Every row gives one point. Any point is a mix of the corners, with weights that add up to 1. It lies inside the corners' shape when no weight is negative. Say inside or outside, and name the corners with a negative weight.
In the rows, zero is written as 128.

Corners:
(1): [92 87]
(2): [194 118]
(3): [200 221]
Points:
[100  94] -> inside
[132 107] -> inside
[112 121] -> outside (2)
[171 182] -> inside
[ 94 116] -> outside (2)
[192 146] -> inside
[148 115] -> inside
[170 148] -> inside

Corners:
(1): [129 213 125 182]
(2): [185 145 163 157]
(3): [140 120  50 193]
(4): [118 123 125 143]
(5): [189 127 130  42]
Points:
[149 190 124 203] -> outside (4, 5)
[175 106 104  55] -> outside (1, 2)
[149 134  86 178] -> inside
[159 127  89 134] -> inside
[157 141  86 164] -> outside (4)

Corners:
(1): [148 145 131 134 142 170]
(2): [130  82 102  58 112  51]
(3): [102  98 169 175 193 213]
(4): [134 134 118 151  51 154]
(5): [201  82 198 157 132 155]
(6): [170  92 169 115  89   7]
(7): [ 85 103 167  65  42 113]
Points:
[163 107 154 132  85 126] -> outside (3)
[ 97  97 140  97  94 110] -> outside (1, 5)
[152  84 150 126 127  69] -> outside (1, 7)
[134  96 119  90 101  82] -> inside
[145 114 137 140 131 144] -> outside (7)
[134  96 117  83 116  84] -> inside
[141  96 131  96 102  74] -> inside
[119  96 161  77  47  85] -> outside (1, 3)
[158 104 168 133 118 145] -> inside

Corners:
(1): [183  73 101  24  41 103 166  75  98]
(2): [ 99  94 126  82  90 144 171 163  98]
(3): [125 119 130 124 177  46 140 149 130]
(4): [ 97  77 142 158  90 161 143  63  20]
(5): [115  92 106 136 176  73 104 101 214]
(6): [124 165 166 118 184 124 158 154 201]
(7): [114 152  75  77  92  90  89 171 213]
(8): [181 160 195 166  67 120 200  91 180]
(9): [114 164 103 214  94 207 160 112  69]
(10): [143 115 112 107  86 179  94 119 188]
Points:
[141 149 144 124 145 114 142 134 200] -> outside (2, 4)
[141  83 119  76  75  81 158 101 101] -> outside (6, 9, 10)
[163  98 127  91  58 136 165  89  93] -> outside (5, 6, 7)
[139 122 110 123  86 143 153 106 107] -> inside

Corners:
(1): [170 186 150  54 120 162  80 130 129 153 121 167]
(2): [110 111 172  70 185 114 103  95  99 100 187  75]
(3): [153 172 232 194  98 101 133  69  53 144  99 221]
(4): [137 188 135 134  49  47 175  90 177 187 156 204]
(5): [114  86  95 132  44 158 167 152 102 204  25 124]
(6): [134 197 148  62  41 154 191 169 197 100  67 118]
(7): [ 83 140 217 139 179 172  89 167 123  81  76  70]
(8): [ 72 102 119  65  46 135  86 167 158  91  88  87]
(9): [ 87 186 156 126 185 159 187  41 154 180 187 202]
(10): [169 100  96  45 112  88 118 109 197 154  87 177]
(11): [136  52 197 168 159  76  60  44 163 116 180 110]
(12): [157 145 111 177 124 157 136 127  83 133  69  98]
(13): [ 52 117 200 214 167 153 197 127 103 127 188 118]
Points:
[110 151 146 121 134 144 144  98 135 144 132 145] -> inside
[ 90 126 161 180 112 122 148 102 127 154 131 145] -> outside (1, 2, 6, 10)
[119 167 163 102 118 144 140 114 145 126 118 129] -> outside (10, 13)
[136 145 160 133 115 119 140 101 128 155 120 159] -> outside (8)
[ 86 145 211 162 144 132 139 115 118 114 159 132] -> outside (5, 10, 12)
[122 128 172 131 141 122 130  90 109 155 131 157] -> outside (6, 8, 12)

Corners:
(1): [195 126 160 126 166  53  94 221 105 172  69  97 142  52]
(2): [110 111 145 132 126  68 128 154 114 160 196 160 111  97]
(3): [ 38 138 105  92 113 108 140 116 143  83 162 173 171 173]
(4): [137 168  83 166 130 182 156 141 147 107  85  71 105 146]
(5): [178  88 112 104 113  65 120 102 178 106  87 113 119  38]
(6): [149 150 160 148 164 163 154 142 114 117 105 100 170 129]
(7): [ 69 180  99 130 193 176  84  87  89 133 172 152 127 158]
(8): [ 84  94  97  75 131  79 145  72  99  91 120 115 149  69]
(9): [ 79 129 167 183 118  53  79 124 122 179 192 178 101  71]
(10): [133  99 127 110 132   7 140 138  87 219 139 160 171 198]
(11): [156 182  83 107 121  68 105  92 150 171 208  82 112 139]
(12): [125 144 128  93 141 123 125  64  61  57 158 115 170 117]
(13): [195  92 190 168 123 228  91 142 154 161  84  88 123 101]
(14): [ 80 145  60 102 103 238 128  69 114 153 142 176 172 140]
(15): [109  55 116 116 138 135  82 109 136  48 139 102 178  86]
Points:
[134 131 115 116 129  81 120 115 120 161 154 123 141 138] -> inside
[132 134 126 122 141 130 124 125 118 141 126 120 140 127] -> outside (9, 15)
[111 157 104 114 130 102 124 104 114 134 160 133 133 108] -> outside (10, 13, 15)
[138 116 132 132 115 164 102 119 141 119 135 117 133  97] -> outside (6, 7, 8, 10)
[101 129 110 117 137 145 114 104 117 114 146 135 154 126] -> inside
[122 127 119 122 130  98 115 115 119 133 148 127 133 106] -> outside (6)
[118 123 126 135 133 137 115 123 136 125 129 120 131 102] -> outside (10, 12)
[113 115 117 111 134 101 127 108 112 126 133 125 142 106] -> inside

Corners:
(1): [129 146  74 160 171 148  99  87  75 167 180 110 122  87 145 122 126  80
 129 123]
(2): [ 98 124 163 123 119 106 172 116 153 117 109 124 142 135  93 127 135 143
 158 172]
(3): [124 106 103 105 115 165 165 109 153 123 146 112 112 170  94  98  90 112
  22 127]
(4): [123 161 142 113  96  98 162 249 169 172  63 139 129  73 162 109  79 172
 135 145]
(5): [106 137 159 109  94 146 154 110 182 124 105  78 159 119 157 102 179 144
 121 135]
(6): [135 127  77 149 170 168 120 117 127 106 123  80 131 178 162  83  70 102
  38 133]
(7): [139  74 146 123 119 133 131  95 112 121 122  98 110  91 139 103 128 120
 124 155]
(8): [115 153 106 118 113  91 167 152 170 131  51 195 147 119  86 149 154 170
  48 101]
(9): [180 128  94  93 132 137  88 150 117 127  91 105  64 140 162 190 125 179
 142 136]
(10): [148 185 179 101 116 138 175 135 166  74 107 142 136 109 126 112  93  92
  97 134]
(11): [134 168 163 154 192 126 138 193 102 125 197 112  78  93 197  77 125 115
 103 158]
(12): [168  94 127 158 157 157 109  70 160  96 142  55  70 147 108  95  78  73
  68 191]
(13): [129  70  99 125 203 200 139 142 146 172  36  63 123 161 135 142 128 155
 128 139]
(14): [117 193  90 106 150  84 154 151 140 110 166  81 194  56 172 114 110  66
  67 126]
(15): [174  78 144 112 119 167 124 123 157 128 105 144  88 159 117 181  75 215
 117 172]
(16): [ 99 137 115 129 168 138 136 144 159  61 147 112  98 111 139 125  71 129
  70 122]
(17): [205 136 119 195 210 120 132 199 124 136 142 105 139  90 106 172 110 113
 163 120]
(18): [150 152 127 113 159 116 118  90 144 101 154 131 125 120 151  55 139  86
 140 130]
(19): [ 79 158 160 141 177 107 138 160 139 124 169 121 185 101 151 115 128  48
 130  99]
(20): [ 91 178 193  83 107  82 155 144 171 121  67 182 158  98  43 123 152 179
 112 112]
(21): [167 116 163 111 113  77 199  71 198 104 124 168  95 177  87 122  84 204
  14  91]
Points:
[132 140 119 127 146 129 138 125 141 122 126 112 130 125 135 114 110 123
  89 129] -> inside
[127 147 141 125 150 131 147 155 133 136 117 123 130 108 134 107 131 136
 112 141] -> outside (9, 12, 16, 19, 21)
[133 134 133 128 147 128 142 140 144 115 122 120 121 119 120 129  98 124
  92 137] -> outside (5, 18)
[129 125 133 123 143 143 136 123 145 114 120 114 104 134 135 112 106 130
  91 141] -> outside (14, 17)
[137 124 130 134 151 139 138 125 142 119 137  97 117 126 145 115 107 116
 107 143] -> outside (8, 20)
